Every row gives one point. Each copy is the shape, with its points in the same order, turned, moved and blurred by noise. Some copies are also mirrored. Which?

Shape:
[[ 43  78]
 [ 22   4]
 [ -3  -6]
 [ 55 -28]
 [-23  -8]
 [-22 -49]]
Copy 1:
[[-69   4]
 [ -1  29]
 [ 25   4]
 [ 11  74]
 [ 30  -8]
 [ 71  21]]
Copy 1 is: only turned
Copy 2, 6 rows:
[[ 61  65]
 [ 24   1]
 [ -3  -7]
 [ 55 -37]
 [-19  -6]
 [-29 -45]]
Copy 2 is: only turned
Copy 3 (6 x 2):
[[-60  57]
 [-20 -13]
 [ -1 -12]
 [-54 -54]
 [ 18 -10]
 [ 28 -58]]
Copy 3 is: mirrored
Copy 4 (6 x 2):
[[-32  83]
 [-29   9]
 [ -1  -7]
 [-61 -21]
 [ 20 -16]
 [  2 -56]]
Copy 4 is: mirrored

Shape, 7 rows:
[[-71 -45  -7]
 [-24   3 -30]
 [ 21 -89 -19]
 [ 17  11  15]
 [ 30  57  18]
 [ 35  50 -34]
 [ 13 -25 -22]]
Copy 1, 7 rows:
[[ 36  29  76]
 [-23  19  32]
 [ 43  81 -15]
 [ -7 -15 -12]
 [-39 -47 -27]
 [-71  -6 -22]
 [ -4  36  -2]]
Copy 1 is: mirrored
Copy 2 (7 x 3):
[[-70  40  -1]
 [-22  17  31]
 [-63 -67 -38]
 [ 17   4  -6]
 [ 70  29  17]
 [ 49 -11  48]
 [-18 -24   9]]
Copy 2 is: mirrored

Shape:
[[  -9   22  -41    2   35  -25]
 [   1   33   -1    7    5   58]
 [ -10   40  -37   27    1   -8]
 [ -39   26  -65   26    1    1]
 [  24   26  -34    3  -29   47]
 [  -5   33  -27   36   -6   -6]
 [ -34   -1  -37  -93    2  -14]
 [ -39  -34  -24   33    3  -20]
 [ -18  -21   -2   12  -26  -20]
 [  43  -90    1   32  -26   43]
 [ -35 -121    1   16  -10  -14]]
Copy 1:
[[ 16 -37 -33 -32  -4 -39]
 [ 27  28   3   0  54 -24]
 [ -9 -40 -19 -33  37 -18]
 [ 23 -35 -23 -65  23  -5]
 [-14  26 -25  -1  42   9]
 [  4 -35  -4 -27  38 -14]
 [  1  35 -17 -44 -66 -50]
 [ 34 -53  13 -33 -10  12]
 [  5 -34  30 -10 -14  16]
 [ 46  13   7  51  -5  90]
 [ 73 -31  42  -5 -66  65]]
Copy 1 is: only turned
Copy 2:
[[-43  12   7  -3 -65  28]
 [ 16  47  43  30 -14  16]
 [ -6   6  34   5 -60  49]
 [-37  14  57   1 -59  67]
 [ 14  41  27  54 -23  59]
 [  1  -5  37  12 -53  46]
 [-66  65 -31 -26   3  69]
 [-58 -35  41   4 -14  43]
 [-24 -27  15   6   4  54]
 [-31 -32  21 106  46  25]
 [-97 -61  23  32  59  34]]
Copy 2 is: only turned
Copy 3:
[[  5  -2   3  11  57  31]
 [  4 -19 -35  46 -27  25]
 [ 27  -8 -32   1  33  32]
 [ 30 -40 -34  11  58  15]
 [-13  -7 -70  23  -4  12]
 [ 26 -16 -34 -10  19  32]
 [-11  28  12  51  53 -64]
 [  4 -52  12 -33  32  -6]
 [  5 -17  -5 -35   6 -22]
 [-88 -59 -28 -44 -41 -11]
 [-52 -79  40 -57   4 -54]]
Copy 3 is: only turned
Copy 4:
[[ 23 -22 -20  31  46 -28]
 [ 32  22   2 -46  11 -17]
 [ 52  -7   5  25  24 -35]
 [ 31 -16  13  24  23 -72]
 [ 56 -22  20 -47  11 -21]
 [ 50  -6  13  24   9 -25]
 [ 11 -72 -87 -24  17 -58]
 [-12 -38  11  40 -16 -30]
 [ 18 -42  -9  19 -33 -14]
 [-22 -65  61 -41 -32  36]
 [-68 -85  17  20 -58  -3]]
Copy 4 is: mirrored

Shape, 11 rows:
[[-94  23   9  22  -1  -6 -21 -28]
 [ 29   1  26  30  61  45 -18 -25]
 [-10  14 -18   9  17  60   7   7]
 [  7  37 -26  35 -13 -12 -16 -49]
 [ 40  -7   3   8 -60 -42  17  49]
 [ 81  -6  95 -26   3  53  28  56]
 [ 55  19  25 -35  57   6  33 -26]
 [  4 -32   0  17 -10  50  -8 -53]
 [-24  -3 -20 -23 -97  -7 -52  18]
 [-57  37 -31  41 -31  15   6 -81]
 [ 57  37  33   2   5  37  -3  -8]]
Copy 1 (11 x 8):
[[-44 -34  78 -27  28 -27  27  31]
 [-71  22 -27 -13  10  18  48 -36]
 [-40  13 -12 -47  -2  -7  -9  -5]
 [-63 -32  36  27   4  17 -26  -4]
 [ 43  39  21  43  16  12 -53  -3]
 [ 57  62 -63 -13  27  72  41 -43]
 [ -8   4 -23 -11 -55  34  42 -66]
 [-63   7 -17   5  -5  30  29  47]
 [ 33 -27  14  35  55 -42 -33  68]
 [-81 -65  55 -11  -8  10 -21  46]
 [-30 -12 -33 -12  27  48   6 -48]]
Copy 1 is: only turned
Copy 2 (11 x 8):
[[-10  62  19  -2 -79  16  37 -26]
 [ 52  -2 -15 -24 -53 -63 -38 -34]
 [ 37  -6 -36 -46 -42  16  -8 -42]
 [ -2  43 -14 -30 -28  -9  -6  41]
 [ -8 -52 -25 -10  25 -10  58  32]
 [114 -88 -23  -1  21 -56  28 -34]
 [ 46  -1  -3  -7  37 -54 -39 -40]
 [ 30 -21  32 -68 -50 -14 -19  -3]
 [-10 -42  19   5 -38  70  44  47]
 [  7  75  21 -71 -48  26   5  13]
 [ 75 -21 -29  -7 -10 -34 -19   2]]
Copy 2 is: only turned
Copy 3 (11 x 8):
[[  1  12  71 -19 -26 -13 -76   1]
 [ 32 -15  17 -60  83  -1  -9 -18]
 [ -1  45  36 -19  58 -25  -3   6]
 [ 20  -3  -6  22  38 -20 -69 -11]
 [ -7  28 -67  21 -13  48   5  20]
 [ 58  20 -46 -74  32  19  90  42]
 [ 53 -49   1  -1  47  -2  48 -12]
 [-24  -4  -6 -44  49 -56 -25  -5]
 [-52  24 -22   9 -15  11 -55  84]
 [ -1  12  30  23   9 -74 -88 -11]
 [ 56   0 -24 -28  56  -8   7  23]]
Copy 3 is: only turned

Shape (15 x 11):
[[  17    4    4   36  -24  -59   20  -10  -49   71  -17]
 [  -7   16   63  -13   17  -44   -5  -18   61  -50  -13]
 [  54   -1   16   -6  -22   34  -17    3  -27  -21   -6]
 [   9  -36  -33   -1  -21  -16  -11   49   16  -20   35]
 [ -33   41  -50  -21  -34   18   16   81  -57    9  -19]
 [   1  -34  -44   54   22   16 -115  -19   67  -26    1]
 [  30  -42   15  -13  -58  -43   66   45   16  -10   26]
 [ -96   37   52   42  -62  -16    0   43   -1  -23   57]
 [  11   -8   -9  -21  -35   47  -65   45  -30  -52  -35]
 [ -52 -109   17    1   27   17   49   36    0   14  -26]
 [  14   66  -32  -10 -102   -9   17  -24  -15   86  -68]
 [ -61   16  -14    0  -30   -2   13   -7  -20  -48    2]
 [   0   22  -15   -6  -56   42   47   16   33   26  -43]
 [  19  -39   29  -57  -34  -18  -34   13  -21  -10   14]
 [  -6  -21   13   42  -71  -33  -21   12   -5   10  -37]]
Copy 1, 15 rows:
[[ 60  -8 -15 -12  44 -48 -29  41 -42  38 -18]
 [-27  83  33  22 -67  12 -41  13  22  -2 -16]
 [-11 -28   6  -3 -27 -34  11  -6  -5 -62   2]
 [-47 -60  32  45  -2  19  -6  19  20   8  -3]
 [ 16 -98   7 -17  -1 -12 -38 -85  -2  43 -13]
 [-87 -16 -22 -23  -6 103  42  46  16 -25 -43]
 [ -1 -19  41  72   4 -51 -27  18  44  23  36]
 [ 21  11  46  51  18   3  15 -76  42  61 -80]
 [-20 -64   8 -27 -17  14  -7 -33  33 -73 -24]
 [-23  19  29   2  82  35 -63 -26  30  -1  73]
 [103 -46 -49 -50 -50 -33  19  19   8  63   5]
 [ -5   4 -26  29 -11   2 -34 -64  16  17 -41]
 [ 22 -20 -18 -34 -27 -17  27 -23  45  44  55]
 [ 16 -32  36  46 -23  19 -24  15   9 -61  -4]
 [ 28  -8  -8  -2  23 -10  -9  30  64  12 -40]]
Copy 1 is: only turned
Copy 2 (15 x 11):
[[ -19    3   -3   16  -17    3   50   43   23    1   87]
 [  58  -12   69   14   14    7  -41   -1   -1   77    7]
 [   3   -7  -61   -8   40   32  -20   15    0   52   15]
 [  10  -32  -28   46   11  -15   14  -10   24    7  -43]
 [  -6   -2  -23    2   56  -12   74  -19  -60  -39    3]
 [  48 -103  -14  -26  -65   55    7   23   11   63  -70]
 [ -33   29   -3   64   38  -40  -17   -7   55   19   -7]
 [  26   36   41   41   18  -19  101  -48  -19   95  -22]
 [   6  -51  -50   10   66   61    3    3  -56   33  -37]
 [ -13   29   13   49  -28   72  -13  -79    9  -32   -1]
 [ -74   32    2  -41    0  -31   45   97  -65    4   42]
 [  43   34   16   12   27   31   48    5  -21   24  -34]
 [ -53   34    8  -42   12  -14   -1    8  -34    0  -22]
 [  12  -11  -44   82   20   17  -25   21  -24   40    8]
 [ -39  -18   23   27   12   36   42   25   11   44    4]]
Copy 2 is: only turned
Copy 3 (15 x 11):
[[ -55   35   13   -9   16  -63   50   21   37   24   32]
 [ -31  -11   -1  -15  -29   26  -93  -23   16   13   54]
 [  -7   18   58  -12  -30   32   10   16  -21  -28    4]
 [  21  -15    3   -7  -20  -14  -23   25    3   15  -56]
 [  10   37   71   23   33  -71  -10  -21   -5  -30  -69]
 [  70 -107   12  -74  -35   -7  -24   34   10  -24   27]
 [ -37   18  -13   40  -16   16   -4    0   16   58  -47]
 [-115  -55   31  -23   24  -41  -74  -13    4  -20  -66]
 [  36    0   86  -40  -30   22   -7  -16    3  -49  -38]
 [  24    8   13  -30  103   41  -23   17   30   56  -24]
 [ -38   10   28   37    5  -71   93  -80   23  -41   31]
 [ -27  -15   25   14   30  -11  -53    9   33  -57  -23]
 [  -7  -22   41   52   32   -7   34  -59  -14    1    0]
 [ -11   39   -9  -53  -32   26   -4  -15   11  -11  -33]
 [ -40  -34   41  -24  -12  -19   24  -15   60   10  -13]]
Copy 3 is: only turned
Copy 4, 15 rows:
[[ 22 -22 -51  27 -29 -36  48  32 -31 -28  -5]
 [ 15 -71  22  42  16  41 -11  18  38  36  56]
 [-18 -36  -5  -5 -53  -7  -7 -12  30  40 -30]
 [-39   4 -29 -44  21  -4  -8  -8  26   6  24]
 [  5  61 -39 -29  -2  38  39  20  32  -5 -88]
 [  3 -32 -27 -14  76 -83 -88   5  41  70  20]
 [-66 -10 -33 -12 -29  48  21  -2 -11 -31  50]
 [ 36 -48 -95 -31  53 100  16   9 -24  41  -3]
 [ -6  -7 -29  -5 -14   6 -28 -35  94  47 -58]
 [ -1 -14   9   1  24  25 -64 -38 -16 -93 -17]
 [ 13  64 -79  90 -60  -8  30  55 -27  39 -39]
 [ 43   3 -33 -26  -4  62 -31  36  27  22  -5]
 [-42  38 -23  47 -14  38 -24  27 -20  27 -44]
 [  3  -5 -29  -2 -42   7   4 -61  39  18  28]
 [ -5 -34 -91  34  -6  -7 -11  16  19   0  -1]]
Copy 4 is: mirrored

Shape:
[[ -14  -53   32  -11   30  -11   -7   21    6   26   -2 -110]
 [  26   13    0  -19   15   25    2   21    8  -12   -2  -49]
 [  -1   23  -19  -24  -20   10  -27   22  101    9  -23   16]
 [ -45    7  -28  -22  -12   -5  -25  -17   15    2  -59    3]
 [   2   10   -4    4   -5  -16  -22   24   -8   22   -8    9]
 [   5   18   13   -6  -21  -23   12  -16   12  -16  -12   11]
 [ -31    8   -9  -11  -12   31    7  -48   19    7   16    0]
 [ -12    5  -20   38    0    3   -5   11   66  -19   -4   -1]
 [  25  -19  121   51  -15   15  -20   21   20   -6  -14  -33]
 [ -20    8  -10  -14  -14  -14   -1   21   21   -9   16   15]
 [   9  -15  -12  -20   40    1  -12   -7    4    7    0   19]
 [  28   16    5    6    9  -18  -16    1   -6   18   -1   11]
 [  26  -45   -8  -21  -21   -5  -24   18    6  -11   12   15]
 [ -66   17  -10  -23    1   -2    3   15   21  -23  -15   12]
 [  18   16  -21    0   -8    4  -24   17   -5   17   14    9]
 [ -19   19   -6  -21  -16    1   20   18  -11  -16   -5   17]
 [ -12   13    4  -15   25  -10  -30  -27  -11  -19   23  -28]
 [  16   13  -10  -23   -1  -19   -3   17   -9   26   -4   14]]
Copy 1:
[[ 45  14  33  26  71  63  12  27   8  30   9 -82]
 [  5 -12 -14  24  24  31  29  28 -12 -20  -1 -27]
 [-19  24 -62   9 -11 -30  64 -25   6  33  19 -29]
 [ -3  11 -29 -20 -10 -29  -8   8  59   0  14 -55]
 [ -1  26  -6  -1 -23  16 -15 -15   4  -7 -26 -24]
 [-31  13  -9  -6  14  -7 -14 -12   7  -4   6  10]
 [-26 -24   9 -10 -10  10  12  -8  13 -13  64 -31]
 [ -8 -21 -19  22 -21 -20  20   2  -5  53   6 -16]
 [-35  36  55  80  37  56  27  16  30  46 -10  22]
 [-13  -2 -28 -25  -9  18  -1 -13 -11  22   6 -14]
 [ 41  15 -15   1 -15   7 -12  -7  -2 -13  25  -5]
 [ -1  26  11  20 -11   5 -11 -15  -9 -23  -6  -4]
 [ 30  10  -4 -28   4  26  25 -28  10   3 -14   8]
 [-20   2 -50 -29 -10  13 -21  21  20  23  22 -37]
 [ -2  10  -4  -4 -32  21  12 -15 -13 -19 -18 -24]
 [-25 -11 -41 -19 -12  28 -19   2  16 -12   1 -12]
 [  4  17  24 -23   6   4  -4  34 -10 -17  26 -25]
 [  1  25 -17  -3  -7  14 -18 -27  -4 -29  -7 -22]]
Copy 1 is: only turned
Copy 2:
[[   4  -38  -70  -47  -20  -10   39   19   31   49  -20   46]
 [ -14  -15  -29   19    0  -20   15   35    8  -11  -18   25]
 [  -1  -77  -25   36   23  -36    4    6  -10  -21   40  -54]
 [ -12  -28    5   -7  -44   11   15    1  -11   13   55  -50]
 [  26    7   -1  -11   15    3   13    7   -9   -8   19  -25]
 [ -17  -30   15   12   13   28  -11   -5  -15  -10    0  -11]
 [ -37   -7   -2    7   -4  -14  -37  -22   25    2   36    0]
 [   8  -64   -5   -9    5  -31   -6  -31   -7  -47    1  -15]
 [ -12  -15  -50  -29   37  -17   -4  -10  -55   37 -103  -27]
 [  17  -26  -17   20   17   16   -2  -16   -7  -24   30   -6]
 [   7   -7   17   26    7  -12   19  -15   41    7    3   -7]
 [   5    1   26    0   31   -2   13    7   -2   -3   -4   -8]
 [  -3    3  -31   14   33   14   41  -22   26  -23    2  -26]
 [  17  -32   -9   26  -42   15  -15  -17  -17   -6   34  -12]
 [  10   14   -1   -2   32  -12    6    3    6  -27   24  -12]
 [   4   -6   -8   25  -10   28  -19    1   -8  -25   17  -13]
 [ -18   -3   12    4    0  -12   26  -16  -12   13   13   38]
 [  16    0    6   10   27   19   11   26   12   -6   23  -10]]
Copy 2 is: mirrored
Copy 3 (18 x 12):
[[ 60 -48  49  61   7 -25  20 -21 107 -15 -14  -8]
 [ 39   7  28  -7  22 -40 -15  -9  53   2   8 -18]
 [ -4  77 -18   2  66  26  24  20  53 -30   6 -21]
 [-52  13  -5  21   7   2  46 -17  44 -23  32 -35]
 [  5  11 -11  15  -8  18  12   5  27  21  -4 -28]
 [-29 -12  13 -15  18  13   1  19  27   4  11   1]
 [ -3 -29 -23   7  42   6  -2 -17   7 -35  33 -10]
 [  3  47  12  36  44  -2   5   9  18  -8  14  26]
 [ 36  -8  95  24  24  82 -44 -24  48  11 -37   2]
 [ 11  10  -6  -2  16   8  35  25  13   2  13  -1]
 [  4   0 -19  -1 -12 -13   8 -11  23 -27 -28  -7]
 [ -1   5 -12   6 -13  10 -15   9  34  12 -16 -18]
 [ 27   9 -16 -29   6  14  35 -27  44  14 -15  22]
 [ -6  10  18  15  16  -3  58  18   4 -28  33 -23]
 [ 21  14 -30   3  -4   5   1  -4  25  25   4 -19]
 [ -3 -10  13 -19  14  -3  30  13   1  13  17 -28]
 [ 16 -20   0   4 -29  -9 -10  -3  38 -32  32   2]
 [  3  -1 -22  -3  -4  -1  10  14  38  24 -18 -28]]
Copy 3 is: only turned
Copy 4 (18 x 12):
[[ -1 -23 -78 -47 -22   1  60  18  70  23  24  10]
 [ 28   1 -14 -20   5  30  15  23  29  -3  51  -4]
 [ 27  55  -6 -30   2   2 -82   0  39 -36   4  30]
 [  3   5  -9   6   0  56 -43  -3  45  14 -39  35]
 [-22  27 -20   5  21   7  -8   3  11  17   5   1]
 [ -8  -4   3  -8  -1  22 -17  16 -17 -18 -18   0]
 [ 24 -26  42 -14 -18   3 -14   0  20  15 -17  30]
 [  4  56  15 -14 -25   7  -4  16  26 -32  -2  34]
 [ 16  26 -71 -61   2 -17  51  20 -61  -4  18  57]
 [ 14  17   1  17  -1  -8 -16  22  24 -11 -15  -7]
 [  2  -2   2   6  13  10  12 -43  29 -12   3   1]
 [-28  12  -5  -8  29  11   5  -9   2  -2  10  -8]
 [ 31  33 -18 -12   2   3  12 -20  16   1 -22 -37]
 [ 24   2  -6  42  -9  20 -26  31  38 -14 -30  35]
 [ -7  31   9   1  26   4  -6  -1   9  22  12 -14]
 [ 17   5  -4  37  -5  25 -17  18  -2   3 -10  -5]
 [  6 -26  14 -13  40  17  32  20  37  -2 -10  11]
 [-19   7 -15  11  13   6 -24  -6  12  10   8 -21]]
Copy 4 is: only turned

Shape (17 x 12):
[[-47 -47  46  14 -17  57  -9 -45 -37 -42 -18  -1]
 [-41 -17  27 -13  38  59 -56  -1 -19 -42 -68  13]
 [-26 -26  44 -52  27   8  23  23 -61 -25 -36 -62]
 [  6 -13  32  -1  63  68  42 -13 -21  -2 -16   6]
 [  3 -27 -50  36 -30  -4 -18  45  41 -51  40  37]
 [ 46   5 -58  81 -45 -18 -40  22  51 -55  21  -9]
 [ -6  84 -40  53 -21 -19 -41  15   4 -53  48   4]
 [ 61  42 -45  49 -58 -54 -49   6   8   9  -4  24]
 [-39 -38  49  -7  30   2   0 -51 -19 -46 -31  14]
 [-36  60 -38 -14  15 -30  28  41 -63  56 -20 -37]
 [-40  21 -24 -60  37   1  69 -20 -20 -30 -71 -21]
 [-51  44  11  14 -17 -27  33  41  18  32 -31  -2]
 [ -9  -4  65   7  19  12  18 -12 -22 -61 -18   5]
 [ 38  63 -14  30 -21 -62 -61  54  50 -12  27  12]
 [-39  29  -9  13  42 -25   8  -5  12  29 -27 -76]
 [ 13  64 -37 -28 -49 -17 -22  10  48  25  42 -21]
 [  6  18 -69  23   3 -71 -38  15  23   3  59  23]]
Copy 1 (17 x 12):
[[ 58 -26  46 -12 -22  42 -48  25  12 -31 -42 -20]
 [ 48  63   5  -2 -38  74 -33  11  -6 -37 -22  -2]
 [ 27 -21 -27 -25   1  53  -3 -58 -45 -13 -60 -30]
 [ 44  29 -11 -59  -9   3  28  10  18  -9 -55 -35]
 [  4 -23 -10  36   3 -28  -2   5  72 -43  59  50]
 [-32 -31 -33  66   3  -2   2  40  85 -30  85  -8]
 [-35 -28  -6  23  46  43  23  57  33  10  83  39]
 [-84 -11 -27  79   8 -28  -1  65  12  -7  49   7]
 [ 69   4  24 -17  -1  17 -38  12 -36 -32  -9 -37]
 [-64 -10  -7 -16 -19  20  45 -32 -49  72  -6  14]
 [ 11  -9  -2 -61 -53  25  50 -28 -73 -28   7 -31]
 [-72  13  32 -35   3  -6  -4 -33 -10  11  29   0]
 [ 34  -8 -12 -44  28  25 -29  22  -8 -39 -12 -31]
 [-74  24 -29  63  70  -5   9  18  28 -15  76  24]
 [-17  15  17   6  -2  33  36 -42 -18  48  26 -60]
 [-78 -15  34  58  40   2  75   4  10 -21  25  13]
 [-12 -10  -5  71  33 -44  32  14   9  24  79  44]]
Copy 1 is: mirrored
Copy 2, 17 rows:
[[-41  62 -39  63  48 -43  19 -23  -8  15  -1 -38]
 [-34  56   3  32  60 -29 -20 -64  63  29 -33 -35]
 [-84  42  15  26  52 -50 -22 -26  11  15 -10  75]
 [-40  17 -38   8  50  -4  24 -30  33  83  20  19]
 [-42  49 -24 -42 -30  59 -16 -13  12 -44  49 -54]
 [  3  63 -26 -66 -73  18  24 -38  13 -63  44 -40]
 [ 29   5   2 -18 -23   8   7 -42  41 -84  78 -18]
 [ 45   7   1 -49 -62  31  31  -1  16 -68 -15 -12]
 [-44  60  27  59  44 -19  33 -23   5  39   3 -17]
 [  9 -29   0  17  22  24 -36 -51  -5 -27   2 111]
 [-86  -1  28  60  22  24  30 -91  17  19  -8  63]
 [ -3 -12  10  42 -48  21 -51 -33   1   8  17  40]
 [-47  51   8  39  15 -31  27  -5  47  29  31   6]
 [ 22  -5  42 -69 -65  19 -25   4  38 -56  35 -20]
 [  2   8  35  -5  -4 -23 -21 -85 -34  23  23  59]
 [-20 -70   4 -44 -45  -1 -12 -30 -14 -58  26 -10]
 [ 17   3  38 -61 -10  68  -2 -14 -21 -61  48 -13]]
Copy 2 is: mirrored
Copy 3, 17 rows:
[[ 56  84 -66  13   7  25   5 -45   1 -24  -7 -25]
 [ 35  35 -33  22  62 -27   5 -32   7 -83  33 -55]
 [ 43  46  -8  11  23 -35   6 -72   5  32  84 -39]
 [ 23  51  -2 -38 -18  10 -19 -44   7 -50  64  -5]
 [ 51 -40  -8  55  -7  57   5  72 -13  -3  -2  16]
 [  4 -21 -49  53  19  56  38 102   7  12  24  58]
 [-42 -31 -13  77 -14  56  71  27   4  -2   9  20]
 [-63 -31 -24  25  50  41  10  59   3  33 -12  57]
 [ 31  59 -46 -12   3 -11  17 -32 -50 -21   6 -31]
 [-21  -7  61  21  48  13  17 -83  10  37  43  43]
 [ 46   8  23 -66  39   2  54 -65 -23  14  57 -31]
 [ 10  39  83  16  32   3  39 -13   5  27  -4  32]
 [  8  71 -27   2  -5   1  20  -5 -29 -16  44 -43]
 [-56 -51  21  69  11  -8  32  90   3  18   5  31]
 [ 24  21  18  12  17 -49  54 -43  -4   4  41  74]
 [-21 -53  11  12  -9 -16  45  23  56  50 -22  36]
 [-13 -79  -8  49 -11  16  18  23 -46  17 -12  60]]
Copy 3 is: only turned

Shape, 16 rows:
[[-34 -28  59 -28 -46 -11 -35 -13 -27  -2   3 -20]
 [ 25  10 -12  15 -12  -8  50 -66  44  63  -5 -32]
 [-79  60  53 -52  57  57  18  13  -8  32  47 -46]
 [-44 -10 -23   6 -21   5  48  46  13   0  72 -25]
 [ -3 -19  -2 -24 -15  34 -29  47   7  79  72  40]
 [-50   3 -18  19  -5 -53 -47  45  -8   1  74  19]
 [-63  15 -56 -44  72  22  34 -32 -13 -31  73 -15]
 [ -1  22  48 -75  40 -18 -50 -57  17 -28  13 -37]
 [-64  13   1  52  31 -49  52  24 -25 -30   7  36]
 [-58  28  54 -25   7  25  33   2 -51   0 -33 -51]
 [  8  12  -5  15  42 -29  30  36   2  -6  81 -28]
 [-10  13 -31  -8 -33  47  34  12  55  32  -4  36]
 [  8  57 -36  51  54  -1 -18  -6  24 -36  47 -47]
 [ 30  22   7  50  14  -3  -8  38 -57 -26  27  30]
 [ -1  -2 -38  24  19 -25 -37  54 -13 -14 -28  22]
 [ 12 -33  15  42  66 -29 -56 -50  38 -17 -20  14]]
Copy 1:
[[ 30  12  -2  21  10  47 -25 -56   1 -47  -1 -61]
 [-24  31 -25  38 -24  65  -3 -20   4  53 -25  57]
 [ 10 -62 -52  60 -66  99 -44  32  11 -72  35  -3]
 [ 39 -70 -26  13 -13  -8  -6  -5  19 -38 -31  51]
 [  0 -56 -10 -21 -88  27  19 -71  70 -30  -8  -1]
 [ 47 -29  51 -18 -27  11  48   3  46 -82 -35  -5]
 [ -8 -65  13  78 -83   5 -14  62 -29 -38 -35   0]
 [ 30  34  39  83 -57  65 -12  -9 -42 -28  41 -36]
 [ 11 -23 -20 -33  20  19  40  80 -16 -42 -29  -9]
 [ -1   5 -65  36   4  60 -68  32  -2 -46  18 -37]
 [ 35 -12 -10  10 -55   1  26  14 -18 -66 -17  62]
 [-10 -51 -15  -7 -34  12  -8 -11  34  62  22  21]
 [-13   0  61  19 -36  30   0  48 -25 -51  20  83]
 [ -6  14  14 -78 -44   0  -9   8 -11 -70   1  12]
 [-14  25  35 -33 -13 -28  27  17  42 -42  31  -7]
 [-51  40  49  19  -6  37  76  -9 -45 -26  33 -12]]
Copy 1 is: mirrored
Copy 2 (16 x 12):
[[  -5   15    3  -12  -70   69   12   28  -45    0    6  -22]
 [ -72   15   -9   15   13   21  -92  -40   33   16  -19    0]
 [  22   16   86  -23  -16   25  -77  113   11  -18    9  -46]
 [  62   32   27   27   -5    2  -63    6  -21   69   26  -18]
 [  -7   73   77   91  -33   -4  -32   27  -42    7   -9   -1]
 [  73    6   65   47  -25   14    6  -36  -42   -2    0  -51]
 [  50  -24    2    2   20  -55  -94   61  -40  -17   -7  -73]
 [  -2   -5   -8  -15  -36   31  -46   32   -3 -106   23  -36]
 [  21  -57   61  -24   -1  -24    5  -19  -10   67   24  -48]
 [ -11   -6   17  -49  -11   54  -10   92   11   32   15  -34]
 [  44   24   38   25  -19  -26  -57  -14   30   14   38  -54]
 [ -32   29   39   20   35  -10  -57    7  -32   30   -3   59]
 [  71    8   12  -12   27  -34  -50  -26   58  -28  -21  -27]
 [  17   36   36   -2  -22  -52   44  -15   17   19   19  -34]
 [  26  -15   18   41   33  -12   54   -5    4    1    6   -4]
 [ -15  -71   -5   15  -46  -13    0  -42   38  -54  -24   20]]
Copy 2 is: only turned
